Each point is reached from the start by the listed moves, each made once or not at all, plus a little noise. Is the number of moves made odd or even? Then give how often each move was made.

Moves:
(1): [ 25 -16   3 -16   6  33]
(2): [-5 28  8  2  3 34]
(3): [-28 -18 -41   8 -16  42]
Start: [-11 -43   8 -17 -35 -11]
Points:
[-23 -14  16 -17 -37  13] -> odd (0, 1, 0)
[-31 -64 -37  -7 -43  28] -> odd (0, 0, 1)
[-43 -37 -28 -12 -47  60] -> even (0, 1, 1)

Moves:
(1): [-23  21 -19  -8 -31  -3 -14 -55 -16]
(2): [ 14  -9   0   4   0  11  -3  17 -10]
(3): [64  8 -3  5 -4  7 -5 -2 29]
(4): [ 15   0 -28 -36 -19   9 -10 -11  36]
(5): [-11   0  -6  34 -10   1 -10 -13   8]
(6): [-11  18  15 -17   0  -3 -23  11   1]
Start: [-18  17 -57  10  23   1  -4   7   9]
Points:
[ 26  41 -87  43 -22  15 -34 -47  19] -> even (1, 1, 1, 0, 1, 0)
[-28  30 -43  30  11   8 -41  22   7] -> odd (0, 1, 0, 0, 1, 1)
[ 51  47 -73 -39   0  13 -41   2  73] -> odd (0, 0, 1, 1, 0, 1)
[-27  31 -75   6  -8  10 -23 -30 -17] -> even (1, 1, 0, 0, 0, 0)
[ 17  55 -65  26 -22  16 -60 -36  21] -> odd (1, 1, 1, 0, 1, 1)

Moves:
(1): [  1 -52  25 -41 -32 -32 -16  20  25]
(2): [ -4 -12 -17  28  -7  -9  -1  30 -15]
(3): [ 49 -26  -8   3  28  21  -7  20  -7]
(4): [-18   2  -5   9 -35 -43  -2   0  -6]
(5): [  0  -6   9   3 -11   7  -1  -9  -2]
(6): [-17  31 -21   3  26  28  22 -37 -21]
(7): [  3   2  -6  30  32   8   9  -4 -13]
(8): [-14   8 -15  12  -2   1   4 -14   8]
Start: [  1 -30  10  20 -24  -4  14   0  23]
Points:
[  7 -80  28   9 -23 -25   7  17  32] -> even (1, 0, 0, 0, 0, 0, 1, 0)
[ 35 -27 -17  59  51  60  38 -29 -21] -> even (0, 0, 1, 0, 1, 1, 1, 0)
[ 37 -21 -24  54  63  52  38 -21 -19] -> odd (0, 0, 1, 0, 0, 1, 1, 0)
[-50 -52 -28  61 -40 -50  31  -5  -2] -> even (1, 1, 0, 1, 0, 1, 1, 1)
[ 17 -34 -48  98  42  51  39 -13 -28] -> even (0, 1, 1, 0, 1, 1, 1, 1)

Moves:
(1): [ -9   1  -2  -3 -15  17  -8 -20  -3  14  -9  -5 -13   8]
(2): [ -5  15  -2 -21  23   3   4 -12  -1   5 -20 -11   8 -16]
(3): [-17  10  11 -18 -10  22  35   3  -5  14 -23  10  -3  17]
(4): [ 25  16   4  -2   8   0  17 -20 -19  -3   6  12 -24  26]
(5): [  0   8   7  -8  -2   6   9  -9  -9  -3 -11  16   9  12]
(6): [ 12  -8   0   7  -7 -11 -10  -5   8   3  15 -10  11   0]
(7): [ -6  -4 -23  -2   2   3   9  -4   1   1 -27  26  -2  12]
(8): [ 12  40   2 -11  12  59   3  17  11  -6 -19   5 -28  24]
(9): [-13  11  -5  -6   8  -2 -11  22  -1  16   4 -24   3   8]
(10): [ 16  20   0   0 -16   0  -8 -14 -13  -9   1 -20  -4  -6]
(11): [ -1  -7   7  -5 -14  11  11   2  -9  14 -16  12  -4  -7]
Start: [ -6   1  -9 -20  19   2   9  -8 -19   7  28  16   2  -2]
Points:
[-42  72 -16 -95  24 121  59  -8 -36  63 -92  47 -25  57] -> even (1, 1, 1, 0, 1, 0, 1, 1, 1, 0, 1)
[ -3  86 -27 -72  32  76  30   1 -19  31 -40  -7 -12  36] -> odd (0, 1, 1, 0, 0, 1, 1, 1, 1, 1, 0)
[ -8  72 -29 -52  -5  89  16  -9 -20  41 -29  -2 -32  60] -> odd (1, 0, 1, 0, 0, 1, 1, 1, 1, 1, 0)
[ -4  77 -18 -76  31  31  65 -42 -68  28 -43  25  -9  52] -> odd (0, 1, 1, 1, 1, 0, 1, 0, 1, 1, 0)

Moves:
(1): [-13  -3  10  -3 -19   3 -26 -51  38 -14  30  -3]
(2): [-44  -9 -17   8   1  -3   2  27 -40  11 -13  18]
(3): [  9   9  37  19   9  -6  -8  11 -25   8  20 -12]
(4): [ -5  21  23  -3   6  -5  26  -1  -7   3   9 -23]
(5): [ 18   6  -7   7  10  23  30  46  16  34   4 -38]
(6): [-57  12  22 -29 -22  -9 -11  32  15  13  10  26]
(7): [-12 -17  16 -29  12   9 -33 -54  26  -9 -19  -1]
(8): [  7  25  17  18  19   9  12  15   6 -27   9 -21]
(9): [ 13   2 -50 -10   2 -29   1 -26  46 -12   6 -30]
(10): [  5   4 -33 -29  22  29 -24 -23   8  21  16  11]
(11): [ 15 -11  -1   9  40   3  12 -16   5  -3  25   8]
(12): [ 15  16 -10  16  15   3  -5 -10 -10  40 -26   7]
Start: [  1   0 -10 -12 -13  28  -1  11  14 -14   2  22]
Points:
[ 48  40  -5  39  50  15 -13 -60  73 -22  58 -30] -> even (1, 0, 1, 0, 0, 0, 0, 1, 1, 0, 1, 1)
[  0  19  -4  -9  27  12  23  56  75  25  65 -28] -> odd (0, 0, 1, 0, 1, 1, 0, 0, 1, 0, 1, 0)
[ 42  40  23  12  63  60  81  63  32  -2  45 -57] -> even (0, 0, 0, 1, 1, 0, 0, 1, 0, 0, 1, 0)
[  13   10  -63  -52   36   26  -13 -100  107  -15   84  -16] -> odd (1, 0, 0, 1, 0, 0, 0, 0, 1, 1, 1, 0)

Moves:
(1): [ -3   6 -11 -14 -10   9  -1  -6   2   4  12  -8 -24   3  -3  -7  27   7
  20 -16   7]
(2): [ 17 -13  15   6  22 -11   5  15  -4   4 -21  -1  -7 -11  -5   2  -3   1
   7   2   9]
(3): [ -4  31 -15  -1  14 -14 -15 -23  11  -2  -9 -17  -3   9  -1  -1  -2   3
  22  -4  27]
(4): [ -5  -3  -8   4  24   3   9  -5  -8  12 -14  32  14  11  -6  14 -26 -10
 -12  -8  -1]
(5): [  8  -4 -13 -11 -11  15  11 -21  -5  12   5   4  -3  -4   0  -6  -4  -5
  -9  -1 -19]
(6): [-24  10   8   2  24 -11   2  -4 -20  -3 -21  16 -15  -9 -19 -15  -8   1
   9 -15   5]
(7): [-15   8  14   4   2  -1  15  13  22  -2  30 -12 -18  -1  -7  -3  -7  -6
 -12   4 -15]
(8): [ -8  12   3  -6   6  -5  -7  23   6  30   4   2 -18 -15   7   4  -3   9
   8   9  -5]
(9): [ -4   6   0  -5   3  -8 -13 -14  -5   9   3  -8   1   1  -2   4  -6 -11
   6  -6  12]
(10): [-11  -5  -3  -9  11  -3 -17  -9   3 -16 -10  -2   6 -14  16 -45   8  -1
   4 -13  -9]
(11): [-30 -13  14  -9   5  19  -4   9 -24  -7   4   3  10 -19   8  -9   7 -10
  16  15   2]
(12): [  4  -9   5  -8   8  -3  -9  17  -9   8   0   9  24 -14   2   7   4  -1
  14   9  -7]
(13): [ 36   0  18  -1  19 -33 -21 -15  -3  15  -4   0   9  12  -5  -8 -16  12
 -24   6  12]
(14): [ -7  12 -18  16  -4  -5  16  -1  -9  17 -11   3  -7  12   7  21  -4 -14
 -10  11 -14]
(15): [  7   0 -11   2   5  -9 -11   1 -13  12   1   3  -2  11  -4  15 -13   4
  -2   8 -20]
(16): [  3 -13   4   4  -7  -1  10  -5  10 -10 -13 -15  13  15  18 -19   6  13
 -12  -2  -4]
(17): [  5   8   4   1  -5  -1 -17 -16   3   5 -17   5   6   0  13  -2  10   9
   6  16  -7]
(18): [ -8   4  -6  10  -2   8   4 -14  13 -16 -11  -7   3   1 -10   0   1  -4
 -17   8   3]
Start: [ 13 -20  15  25  -8   0  28 -12   1  -7 -16   9  16  -4  -4 -17   7  10
  -2   2   5]
Points:
[-38  39 -27  30  59 -32   3 -88 -15  28 -66  35  22  -2 -14 -27 -42 -26
  -3  11 -41] -> even (0, 0, 1, 1, 1, 1, 1, 0, 1, 1, 0, 1, 0, 1, 1, 0, 1, 1)
[-32  18  35  11   2 -18  16 -21  19  26 -17 -11 -39 -10   0 -54  25  31
  21  -6  -3] -> odd (1, 0, 0, 0, 0, 1, 1, 1, 1, 0, 0, 0, 0, 0, 0, 1, 1, 0)
[-23  -3  40  26 121 -73   2   4 -38  51 -79  32  23 -16   5 -54 -51  11
   7  23 -17] -> odd (0, 1, 1, 1, 0, 1, 1, 1, 0, 1, 1, 1, 1, 1, 1, 1, 0, 0)
[-67  35 -20   9  56 -29 -20 -62 -42  42 -87  25  -1   1  29 -59   2  11
  53  -3  -2] -> even (1, 0, 1, 1, 0, 1, 0, 1, 1, 1, 1, 0, 0, 1, 1, 1, 1, 0)
